Rows are points. The last column is the point's height on a tilted bowl or saddle (a function of degree 2), plus a little noise. Along how many of its main directions does it bend up, bend down or stay straight?

Points:
[0.242 0.140 -0.132]
[-0.141 0.282 -0.241]
[0.147 -0.059 -0.121]
[-0.088 -0.205 -0.174]
[-0.159 -0.300 -0.245]
[-0.031 -0.234 -0.235]
[0.045 -0.176 -0.195]
[-0.265 -0.205 -0.017]
[0.125 -0.220 -0.224]
[-0.212 0.318 -0.220]
[0.074 0.098 -0.155]
Directions: 1 up, 1 down, 0 straight

Points:
[0.024 -0.170 -0.042 -0.017]
[-0.117 0.071 -0.008 -0.077]
[-0.028 0.132 0.204 -0.114]
[0.123 0.644 -0.113 -0.169]
[-0.004 0.140 -0.129 -0.034]
[0.265 0.104 -0.200 0.349]
[-0.081 -0.025 0.225 -0.172]
[0.044 -0.142 0.183 -0.259]
[0.018 -0.116 0.094 -0.144]
[0.129 -0.125 -0.287 0.338]
[0.259 0.143 0.037 0.056]
[0.241 0.134 -0.266 0.356]
[-0.282 -0.223 0.333 -0.163]
[-0.328 -0.203 0.070 -0.067]
[-0.022 -0.099 -0.071 -0.019]
[0.058 0.250 0.242 -0.119]
Directions: 1 up, 1 down, 1 straight

Points:
[0.082 -0.275 0.205 -0.083 -0.096]
[-0.122 0.197 -0.496 0.293 0.365]
[0.248 -0.057 0.257 0.068 0.252]
[0.031 -0.079 0.148 0.249 0.086]
[-0.113 0.051 -0.048 0.040 0.044]
[0.474 -0.152 -0.035 0.075 0.127]
[-0.082 -0.018 -0.440 0.101 0.143]
[-0.066 -0.178 -0.100 -0.036 -0.145]
[-0.059 0.319 0.037 0.317 0.177]
[-0.343 0.109 -0.001 -0.019 0.147]
[0.286 0.139 0.137 0.231 0.172]
[-0.199 0.044 0.048 -0.118 -0.031]
[0.171 -0.274 -0.016 0.024 -0.171]
[0.065 0.349 -0.230 -0.133 0.274]
[-0.089 0.367 0.199 -0.151 -0.102]
[-0.213 0.077 -0.131 0.032 0.159]
[-0.207 0.009 -0.165 -0.041 0.119]
[-0.054 -0.063 0.110 0.088 -0.019]
[-0.214 0.156 0.378 0.320 0.415]
[0.072 0.153 -0.037 -0.068 0.077]
[0.341 0.103 0.168 0.068 0.262]
Directions: 2 up, 2 down, 0 straight

Points (48 x 7):
[0.247 -0.252 -0.006 -0.166 0.344 0.192 -0.279]
[0.106 0.035 0.155 -0.152 0.261 -0.082 -0.141]
[-0.033 -0.216 0.007 0.448 0.051 0.104 -0.081]
[-0.233 0.051 -0.210 0.156 -0.126 0.239 -0.171]
[0.108 -0.270 -0.145 0.406 0.038 -0.193 -0.084]
[0.182 -0.093 -0.014 -0.086 0.068 -0.029 -0.041]
[0.037 0.341 0.186 -0.023 0.351 0.093 -0.345]
[-0.246 0.101 -0.299 0.023 -0.284 -0.273 -0.195]
[-0.053 -0.066 0.068 0.019 -0.184 -0.238 -0.020]
[-0.127 -0.031 0.196 -0.221 0.070 0.061 -0.124]
[-0.176 -0.089 -0.170 -0.050 0.319 -0.346 -0.158]
[-0.068 -0.017 0.202 0.100 0.205 0.256 -0.198]
[0.029 -0.176 -0.073 -0.001 0.009 0.041 -0.005]
[0.212 -0.110 0.291 0.013 0.184 0.400 -0.351]
[0.110 -0.442 0.112 -0.092 -0.123 -0.029 -0.153]
[-0.500 0.229 -0.004 -0.193 -0.459 -0.127 -0.411]
[0.065 -0.410 -0.164 0.034 -0.127 -0.166 -0.070]
[-0.085 -0.078 -0.026 0.166 -0.475 -0.240 -0.149]
[0.028 -0.046 0.035 -0.314 0.187 0.158 -0.184]
[0.250 0.014 0.091 0.263 0.324 0.275 -0.351]
[-0.133 0.195 -0.245 0.073 -0.272 -0.181 -0.154]
[-0.034 0.373 0.137 0.160 0.140 0.159 -0.305]
[0.166 -0.106 -0.278 -0.092 -0.100 -0.268 -0.103]
[-0.191 -0.065 -0.248 0.225 0.341 -0.005 -0.108]
[0.038 0.091 0.000 -0.154 0.015 0.096 -0.063]
[-0.011 -0.091 -0.482 -0.021 -0.220 0.259 -0.311]
[-0.107 0.105 0.017 -0.195 0.192 -0.020 -0.118]
[0.050 0.425 0.011 -0.245 -0.194 0.164 -0.191]
[0.063 -0.187 -0.013 0.359 0.050 -0.235 -0.085]
[-0.163 -0.355 -0.221 -0.191 0.135 0.040 -0.111]
[-0.007 0.115 0.160 -0.035 0.086 -0.199 -0.066]
[-0.073 -0.024 -0.012 0.140 0.017 0.050 -0.017]
[0.043 -0.003 0.235 -0.299 0.053 0.016 -0.122]
[0.172 0.029 -0.213 -0.018 -0.239 -0.205 -0.077]
[0.359 0.105 -0.123 0.017 0.366 0.020 -0.307]
[0.324 0.033 -0.098 0.043 -0.208 0.080 -0.107]
[-0.142 -0.167 -0.244 0.331 -0.110 -0.011 -0.030]
[-0.246 0.112 0.317 -0.068 0.205 0.072 -0.258]
[-0.145 -0.065 -0.053 0.171 0.183 0.245 -0.109]
[-0.317 -0.053 -0.061 -0.218 0.002 -0.016 -0.124]
[0.232 0.067 0.018 -0.018 -0.033 -0.121 -0.027]
[0.179 0.325 -0.190 0.097 0.112 0.268 -0.347]
[-0.022 -0.136 -0.178 -0.049 -0.015 0.058 -0.026]
[-0.129 0.188 -0.227 -0.150 0.088 0.055 -0.168]
[-0.020 0.251 0.354 -0.077 0.159 -0.038 -0.205]
[-0.062 -0.031 0.016 -0.271 -0.342 0.181 -0.195]
[0.097 -0.288 -0.045 0.330 0.111 -0.461 -0.208]
[0.023 -0.437 0.261 -0.030 -0.218 -0.091 -0.207]
Directions: 0 up, 5 down, 1 straight
